Rows are points. Each copy is the shape, with its points in the same order, turned, moved and blurred by noise. Is it also mirrored, or only turned?
(in the rows, 100 means zero)

Shape (8 x 2):
58 88

91 114

150 142

68 67

120 140

132 44

70 105

136 80
Copy 1 (8 x 2):
102 142

101 101

111 38

135 144

104 70

184 102

99 129

159 78
Copy 1 is: mirrored
Copy 2 (8 x 2):
63 73

92 72

161 91

49 92

130 66

77 155

79 68

108 126
Copy 2 is: mirrored
Copy 3 (8 x 2):
93 147

97 118

103 33

114 157

83 69

170 107

88 129

136 88
Copy 3 is: mirrored

Shape (9 x 3):
127 139 64

152 143 87

123 67 136

63 89 122

66 60 75

142 88 73

154 86 121

82 73 130

42 53 93
Copy 1 (9 x 3):
103 160 120

114 168 98

117 93 48

118 63 114

58 64 113

78 142 77

117 131 50

113 64 86

75 38 110
Copy 1 is: only turned
Copy 2 (9 x 3):
160 132 75

172 158 109

89 140 144

98 81 126

62 90 81

122 158 85

118 164 124

76 92 134

61 66 98
Copy 2 is: mirrored
Copy 3 (9 x 3):
82 101 46

75 130 59

104 104 145

155 78 109

125 33 103

64 81 91

75 118 124

138 81 129

150 28 118
Copy 3 is: mirrored
Copy 4 (9 x 3):
126 34 87

119 26 119

57 97 131

99 129 91

74 107 49

73 40 91

65 59 139

74 124 105

74 140 49
Copy 4 is: only turned

Shape (7 x 4):
103 137 110 45

163 108 130 109

52 27 34 107

53 121 108 106

77 92 91 106

95 111 84 105

90 126 164 86
Copy 1 (7 x 4):
147 86 136 87

84 36 93 114

89 178 30 33

97 148 124 102

93 129 90 89

108 116 87 105

85 93 159 105
Copy 1 is: only turned
Copy 2 (7 x 4):
102 149 125 34

153 155 131 107

50 24 116 124

115 86 70 59

108 89 100 87

99 118 95 95

164 121 110 40
Copy 2 is: mirrored
Copy 3 (7 x 4):
151 53 112 132

86 93 79 175

103 146 107 18

88 49 127 79

91 89 107 85

97 75 91 97

97 49 148 148
Copy 3 is: mirrored

Shape (8 x 4):
141 101 93 90

94 123 58 82

106 126 73 102

80 119 113 82

95 143 98 115

61 76 195 125

99 97 64 103

94 101 83 78
Copy 1 (8 x 4):
128 125 104 130

99 95 53 129

91 111 76 125

101 116 67 77

72 133 72 111

79 136 138 6

96 85 88 125

112 96 76 104
Copy 1 is: only turned
Copy 2 (8 x 4):
117 111 134 63

115 145 81 58

98 132 92 59

98 153 103 107

69 136 96 75

66 107 129 192

119 113 81 70

125 137 97 86
Copy 2 is: mirrored
Copy 3 (8 x 4):
122 99 68 96

105 90 92 155

94 109 79 132

121 118 127 129

89 140 92 131

106 149 187 53

84 83 94 128

113 95 107 134
Copy 3 is: mirrored

Shape (10 x 6):
131 111 147 134 107 120

96 69 107 123 103 85

136 85 89 91 89 55

117 136 105 93 107 134

113 102 153 122 114 102

144 70 68 125 43 57

125 102 106 117 111 64

112 92 50 20 132 166

74 130 49 53 112 140

89 121 123 63 87 124
Copy 1 (10 x 6):
79 110 93 120 120 149

72 63 83 90 73 106

127 72 100 123 77 79

100 126 102 79 134 108

66 102 98 112 95 145

156 32 76 114 85 100

97 94 76 126 81 100

80 105 141 34 161 31

108 130 93 18 127 58

104 123 127 55 97 116
Copy 1 is: only turned
Copy 2 (10 x 6):
57 51 115 79 95 123

95 90 64 84 70 112

116 80 88 109 54 73

70 92 122 105 126 88

66 64 87 76 87 105

131 109 120 115 5 95

107 70 93 82 69 85

98 133 78 180 162 75

102 150 105 122 160 65

39 110 94 102 108 67
Copy 2 is: mirrored

Shape (12 x 8):
138 72 46 133 135 99 152 73

86 95 125 120 56 83 153 70

71 92 61 109 178 121 114 111

129 80 121 76 124 52 145 141

106 41 87 91 104 101 137 102

155 107 110 92 56 118 79 139

192 118 104 97 70 94 132 131

134 64 64 56 121 83 105 64

97 66 95 116 139 114 110 138

67 130 131 160 84 115 37 78

141 51 147 92 66 82 55 69

71 87 104 129 75 32 84 94
Copy 1 (12 x 8):
30 94 90 158 83 114 88 118

56 76 118 79 85 85 115 48

111 145 112 177 87 106 88 109

86 85 124 125 119 102 172 118

71 99 117 97 96 134 104 127

112 43 85 83 52 63 135 143

57 31 87 114 49 77 166 139

93 71 55 127 95 150 106 115

99 109 130 132 99 84 94 138

136 69 85 95 88 5 53 58

118 8 83 59 119 88 91 116

92 94 67 77 144 58 118 69
Copy 1 is: only turned
Copy 2 (12 x 8):
121 133 128 84 18 82 106 70

60 96 61 137 71 128 112 77

167 109 95 79 88 52 126 91

78 112 129 130 79 78 167 149

106 97 123 139 58 76 108 90

68 95 134 98 97 134 60 170

61 117 150 87 56 145 98 159

62 112 141 95 80 51 94 81

144 97 113 122 94 82 112 124

109 145 42 115 152 132 50 100

47 152 139 157 139 114 68 101

60 138 45 146 97 73 90 116
Copy 2 is: only turned
Copy 3 (12 x 8):
87 139 143 133 133 98 98 166

62 118 80 139 65 96 69 88

85 77 178 109 136 93 137 111

83 109 149 61 41 85 78 142

106 101 121 113 92 54 81 138

108 58 54 73 74 130 89 151

87 104 74 79 48 141 85 185

150 145 119 92 102 93 108 128

88 55 149 101 108 84 92 134

84 46 87 112 128 173 74 45

163 98 80 96 79 126 31 95

69 110 104 70 107 103 49 56
Copy 3 is: only turned

Shape (15 x 9):
127 78 112 122 58 37 141 94 122

97 155 92 81 48 78 101 78 77

117 128 113 148 102 148 94 125 79

90 89 93 44 158 145 76 24 88

126 92 106 117 34 82 150 86 85

95 106 85 111 65 92 162 74 105

94 118 95 113 61 72 123 42 68

67 142 95 65 129 132 83 66 117

147 141 57 115 73 137 112 108 100

93 102 73 111 92 57 166 106 72

81 115 105 7 148 186 96 68 105

96 126 45 120 75 137 79 97 116

135 130 95 153 72 110 76 165 104

158 165 88 138 104 107 103 108 110

104 105 82 21 148 134 51 66 65
Copy 1 (15 x 9):
75 119 127 172 104 142 85 127 86

67 147 106 90 137 103 39 109 69

78 156 147 76 102 52 126 120 120

154 91 64 26 72 94 92 105 61

72 155 123 145 115 130 86 156 76

56 152 98 123 73 128 91 125 77

64 152 101 93 131 140 94 110 53

106 127 83 33 71 97 66 74 102

52 133 156 80 77 53 71 148 82

36 135 72 152 90 93 98 114 71

168 135 49 18 41 62 59 119 89

38 118 132 45 86 91 72 139 113

53 131 174 110 117 50 93 124 148

68 134 182 98 87 52 84 97 78

149 84 63 34 101 48 63 109 63
Copy 1 is: mirrored
Copy 2 (15 x 9):
117 51 51 65 60 49 166 99 122

94 106 78 68 82 34 72 127 126

101 75 126 140 107 49 91 52 99

133 114 53 122 94 157 36 107 61

146 78 84 77 75 41 139 102 145

118 90 69 85 81 78 126 92 163

129 78 58 54 78 56 74 96 138

72 126 54 126 104 108 55 103 90

99 67 123 148 90 58 93 125 140

96 70 99 47 63 92 126 84 148

110 172 83 156 96 150 60 119 65

86 67 89 131 144 69 82 120 130

70 46 129 130 114 19 124 90 96

70 49 102 151 56 38 89 93 122

112 114 94 107 89 138 33 138 41
Copy 2 is: only turned

Shape (16 x 11):
128 65 87 112 113 103 84 81 65 80 116

99 139 62 60 117 81 88 67 76 120 93

93 125 117 102 133 95 87 88 131 79 137

64 56 61 72 97 128 95 112 69 110 137

125 66 98 75 61 110 61 90 110 94 84

119 64 79 134 88 79 81 119 69 70 114

85 90 80 59 91 95 124 119 137 109 83

142 77 113 134 87 141 89 70 75 90 63

92 114 141 130 90 100 116 93 112 128 65

73 127 121 131 122 101 78 91 86 120 71

92 86 70 133 72 112 96 80 96 84 93

135 113 57 75 72 79 89 78 88 118 138

69 137 92 136 75 134 134 80 101 74 121

78 142 103 62 130 163 91 140 139 133 89

73 121 125 134 117 129 127 142 84 61 108

111 138 135 86 80 141 81 82 110 67 116
Copy 1 (16 x 11):
79 141 113 98 86 136 111 86 113 89 54

117 116 114 73 67 101 86 122 143 146 95

53 112 103 101 86 105 105 80 91 132 130

94 108 91 78 130 164 106 127 146 75 100

90 115 135 30 116 118 115 68 108 91 59

86 102 112 115 96 117 127 85 113 60 49

106 64 125 54 111 115 85 108 86 100 120

124 148 127 100 126 129 105 44 85 106 42

141 123 127 96 114 88 110 58 77 105 128

128 117 134 126 104 102 124 66 122 130 121

90 122 115 107 142 101 111 102 101 92 72

91 125 73 45 79 94 100 122 123 111 69

86 118 76 135 148 81 66 88 93 108 108

117 62 89 65 126 154 99 64 107 169 151

98 79 88 152 115 126 82 44 97 90 120

64 124 98 75 122 98 74 32 112 126 100
Copy 1 is: only turned
Copy 2 (16 x 11):
110 75 62 81 112 89 90 144 70 119 116

120 86 47 127 130 110 47 80 123 97 100

100 121 69 100 121 96 74 102 53 100 50

43 91 27 79 146 112 106 101 88 133 123

66 89 94 71 115 110 76 160 123 87 94

109 108 51 58 83 100 108 142 83 102 128

59 101 87 98 122 149 96 86 108 70 93

112 52 117 90 92 84 110 153 112 132 90

81 100 113 119 60 94 104 93 108 98 61

111 120 75 142 86 79 102 105 116 126 68

94 79 64 73 81 126 103 125 104 132 81

100 85 59 61 112 112 22 97 104 104 122

97 81 66 62 86 110 106 66 87 139 34

69 147 121 118 167 118 96 63 118 126 64

108 123 87 75 101 76 157 68 74 118 64

95 95 99 59 135 69 78 110 101 105 33
Copy 2 is: only turned
Copy 3 (16 x 11):
132 83 90 108 88 139 78 90 87 79 74

158 88 130 77 119 141 112 132 117 107 135

90 81 102 43 85 131 103 83 122 130 92

83 65 118 115 126 152 98 126 46 89 106

125 85 62 111 115 89 63 111 77 119 113

117 122 88 119 73 126 88 107 68 94 57

91 109 84 70 142 98 126 119 82 99 136

143 72 91 116 76 68 68 77 94 66 94

106 109 129 49 94 50 85 99 104 81 108

126 84 144 44 61 86 91 117 95 89 109

129 86 111 107 98 88 114 93 67 105 76

138 114 119 122 135 144 85 98 109 133 110

88 69 146 98 99 79 143 83 114 112 72

61 63 114 62 85 101 118 106 101 107 195

54 83 116 82 52 96 130 107 113 72 80

92 50 93 93 86 87 89 99 144 133 103
Copy 3 is: mirrored
